Each row is a point. Any point is a mix of the corners, with weights that add up to 1. It lies inside the corners' shape when no weight is negative. Is each point inside? If not, which corners have a negative weight?
In the rows, zero is written as 128.

Corners:
(1): [105  99]
(2): [ 75 190]
(3): [165 102]
Points:
[106 103] => inside
[139 140] => outside (1)
[151  86] => outside (2)
[100 124] => inside
[142 122] => inside
[ 88 119] => outside (3)
[ 81 182] => inside
[103 160] => inside

Corners:
(1): [ 29 124  82 114 137 136 125 168 130]
(2): [126 111 118 110 121 123 118 122 154]
(3): [130 180 121 113   7 151 150  83 121]
(4): [114 126 129 147 159 131 158  50  88]
(5): [119 114 129 146  74 145 140 162 166]
(6): [128  89 140 132 152 161 133 108  88]
(7): [116 127 145 129 167 130 114 164 142]
(8): [139 124 109 131 157 166 118 152 159]
(9): [109 112  88 136 144 118 147 139  88]
(10): [ 79 131 108 137 124 134  90 139 127]
Points:
[ 93 125 117 128 115 132 130 124 118] => outside (8)
[123 114 139 131 138 149 143 118 129] => outside (9, 10)
[ 80 140  91 129  98 131 119 131 138] => outside (6, 7)
[116 123 123 131 135 141 138 128 128] => outside (10)
[115 116 120 134 131 131 131 116 109] => outside (1, 8)
[134 121 128 134 137 145 128 130 132] => outside (1)
